Every row gives one point. The last column is the point's height on a tilted bowl or saddle (a function of degree 2), plus a little noise. Count its main directions that bend up, bend down and stay straight.
In the rows, 128 means zero.

Points, 9 rows:
[[150 132 129]
 [ 97 136 125]
 [ 27 197  25]
 [104 170 138]
 [114  84 156]
 [118 112 135]
 [118 168 147]
 [117 113 134]
 [144 112 126]]
Directions: 1 up, 1 down, 0 straight

Points:
[[ 84 144 154 113]
 [128 154 161 129]
 [160 127 141 137]
 [102 127  85 122]
 [120 190 101 124]
 [154 102 155 129]
 [176 131 187  78]
 [123 177 101 133]
 [104 132  82 121]
 [115 115 209  62]
 [211  80 140  47]
 [ 93 132 207  49]
 [ 91 160 119 129]
 [ 93 139 119 136]
 [109 212 120  99]
 [119  77 141 125]
 [ 88  95  70  74]
 [ 98 137 106 136]]
Directions: 0 up, 3 down, 0 straight

Points, 38 rows:
[[174 150  51 127 152 105  72]
 [168 158 156  99 124 146 102]
 [170 152 106  62 152 113 109]
 [151 127 115 216 159 160 110]
 [ 68 100 144  94 128 157 108]
 [143 118 156 143  81 110 106]
 [130 177  67 154 100  98  76]
 [ 60  72 193 121  98 142  64]
 [184 108 148  67 186 149  80]
 [ 81  63 138 155 119 124  93]
 [121 168 140 135 149 146 115]
 [138 134  98  87 118 168 121]
 [125 144  92  99 103  65 105]
 [108 154 120 155 157  46 108]
 [132 137 159 129 114 130 115]
 [181 128 135 128  92  47 108]
 [158 104 117 170 121  79 111]
 [101  91 102 138 117 165 110]
 [ 95 124 107 211  92 141  97]
 [ 76 173  84 104 192 142  75]
 [103 124 181 155 119 184 105]
 [174 184 124  80  80  44  87]
 [172  94 103 113 127 117 109]
 [ 61 140 119 165 144 173 107]
 [137 145 169 111 163 205  96]
 [173  70 190 115 106 141  72]
 [135 201  80 122 141 114  87]
 [140 159 134 115 143 111 118]
 [177 117 157 194 167 154  97]
 [107 176 144 169 133 173 116]
 [ 97  45 138 122  53 138  65]
 [ 74 161 128 127 125 110 104]
 [ 98  73 123 187  62 168  77]
 [154 114  55 116 141 120  84]
 [183 203 184 153  54  94  39]
 [110 119 131 122  69 133 102]
 [ 96 188 136 139 160 103 100]
 [167 138 101 133 148 141 111]]
Directions: 0 up, 4 down, 2 straight

Points:
[[135 102 202 125 132 158 174 152  94]
 [139 119 125  94 169 126  94 125 114]
 [135 205 196 135 104 144 112 107  85]
 [ 86 156 159 189 133  81 167  92  93]
 [159 161 165  88 116 106  93  80  90]
 [117 128 144 182 119  97 142  30  85]
 [ 85 118  98 145 139  91  52 178  85]
 [143 136 153 135 204 106 194  98 104]
 [136 104 144 120 133 161 147 122 120]
 [121 123 142 152 177  55  98 168  91]
 [ 82  98 135 203 132 186 126 158  94]
 [ 61 153 115 160 174  93  62 142  94]
 [125 130 113  91  83 123 183 103 110]
 [161 105 115 156 118 140  67 170 101]
 [163 143 141 109 162 179 130 135 107]
 [ 82 135  91 160 115 143  57 180  88]
 [ 59  57 140 163 147 104  83 166  87]
 [104 187 177 112 108 125 107  70  89]
 [116 133 176  95 117 116 139 106 109]
 [165  73 132  16 132 114 113  77  65]
 [160  98 165 179 185 139  93 167  90]
 [140 145  89 144 136 186 114 155 102]
 [119 148 109  91 180 171 128 121 108]
 [ 98 112 165 187 120 110 144 104 109]
 [183 106 161 122 110 174 124 149 107]
 [ 48 148  90 132 151 136 144 123 102]
 [143 155 197  84  98 156 168 177  86]
 [127 148  90 215 108  81 159 107  89]
 [145  89  93 106  94  93 141 116 112]
 [171  78 141  67 116 124  98  66  85]
 [ 83 153  97 162 152 190 128 112  99]
 [141  55  83  89 185  74 110 164  78]
 [188 116 184 153  79 167 115 114  99]
 [146 189 109  90 118 175 114 190  85]
 [148 114 122 218 115 163 119 117 104]
 [120 139 136 152 111 162 144 173 116]
 [ 89 108  88 141 141  23 189 160  64]
 [129 115  63 136  80 189 127 102  94]
 [157 116 112 125  77 131  99 164 118]
 [138 151 185  69  49 148 104  23  44]
 [157 116 144 129 141 158 109  93 114]
 [ 82 140 120 115 187 107 129 141 114]
 [138 122 195 111 143 145 131  76  97]
 [120 191 157 127 119 121 141 153 106]
 [134  84 215 178 157 123 115 135  81]
 [  8  59  98 143 115 112 123  85  73]
 [136 108 201 161 143 104 174  56  79]
 [103 154  92 182 130 132 127 100 110]
 [ 96 121 157 119 110  88 155 128 113]
 [ 20 218  83 134 154 153 116 155  58]
 [122 140 115 110  30 203 109 110 102]
 [154 137 119 156 169 164 108 122 114]
 [ 98 180 199 132 135 105 131 144  89]
 [133  89  37 118 153 143  90 131  80]
 [118 146  85 122 114 135  70 152 103]
 [132 121 148 102  74  72 140 149 108]
 [136 123 144 176 115 139  78  96 108]
 [ 88 170 144 134 133 110 114  98 113]
 [188 154 197 125 124 103 118 188  72]
 [116 159  90 147 132 140  72 154 102]
 [130 161  82 131 132  78 181 122  96]
 [132 105  33 130 100  88 207 100  61]
 [168 120 125 120 108 134 184 120 114]
 [212 128  65 102 105 146 129 120  86]
 [188 111  81 173 103  92 131 164  96]
 [130 111 117  85 102  77  85 148 101]
 [121  72  96   8 181 136 168 127  60]
 [141 111 154 137 133 206 141 132 105]
 [118 130 175 132  81 149 157 120 116]
 [ 96  73 125 125 189 127 102 163 102]]
Directions: 0 up, 7 down, 1 straight

Points (62 x 9):
[[160  88  90 119  53 142 100 114 143]
 [142  71 148 138 163 187 109 186 182]
 [104 104 143 187  76 145  84 127 147]
 [138 102 177  93 146 122  85 139 117]
 [180 142 195 156 180  46  78 120 163]
 [152  73  68 147 146 136 162 120 127]
 [157  87 203 127 123 128  92 132 136]
 [157 179 168 123 105 150  44 166  91]
 [141 155 130 186  61 156 165 143 191]
 [231  90 183 178 133 121 113 111 184]
 [102 140 116  62  81 168 138 126 132]
 [111  79 125 199 135 118 146 124 179]
 [192 111 182 166 187 193 199 165 182]
 [ 98 121 147 104  78  99 140 107 137]
 [133  56  38 119  64 181 118 135 196]
 [191 161 173  93 136 100 146 131 143]
 [157  60 113 112 114  57 115 157 148]
 [108  94 135 136 166 154 167  95 103]
 [ 67 127  91  95 127 121 112 163 121]
 [183 149 113 126 104 115 125 130 107]
 [240  95 137 130 155 126 126 135 137]
 [181 138 161 124 148  82  79  96 113]
 [147 140 167 180 114 114 107  70 165]
 [ 70 162 149 182 110 163 112 144 143]
 [136  74 210 135 179 147 176  86 171]
 [157 122 155 124  81 172 115 110 139]
 [ 97 161  74 119 118  85 141 113 128]
 [100 111  95 102 125 136 115 117 105]
 [220 150 140 204 134 194 166  88 226]
 [ 78 102 117 114  73 131 135 145 144]
 [129 171 174  97  91 150 118 112 144]
 [149 128 173 148 150 137 127 159 138]
 [171 122 137  85 124  85 172 147 110]
 [113  74 109 144 121 140 111 122 126]
 [ 81 113 243 194 154 140 164 112 219]
 [141 122 108  77 122 118 116  87 118]
 [119 133  23 140 117  92 157 136 151]
 [111 110 114 162 130 163 199 139  76]
 [131  90 162 154 153 163  99 115 142]
 [116 147 158 116 203 145 126 119 157]
 [166 140  99 135  65  86 140 128 138]
 [ 81 118 150 124 121 112 171 141  95]
 [114  86 140 132 193  80  92 192 171]
 [131 120  84 101 243 112 173 112 215]
 [188 148  60 141  78 174  99  97 142]
 [ 54 135 166 123 125 131 127 123 106]
 [197  77 147  64 161 137 160 139 119]
 [142 109 128 154 137 126 117  67 144]
 [123  67 132 121 112 159 120 138 132]
 [ 93 143 168 147 188 135  80 126 126]
 [166 103 177 215  62 123  90 116 202]
 [154 160 130  64  78 165 147 123 126]
 [169  92 124  58 134 124 180 129  73]
 [112  70 162 189 123  76  98 108 157]
 [171 169  55 154 141 180  76 169 160]
 [125  82  95 133 147 152 133 130 119]
 [132  72 173 161 114 206  82 121 188]
 [ 44 129  97 164 109  94 153  80 148]
 [118 131  95 159  93 122 145 159 134]
 [102 116 111 113 119 131 151 209 147]
 [ 73 141 111 108  89 131 137 207 168]
 [134 135 145  47 172 132 110  85 170]]
Directions: 6 up, 1 down, 1 straight
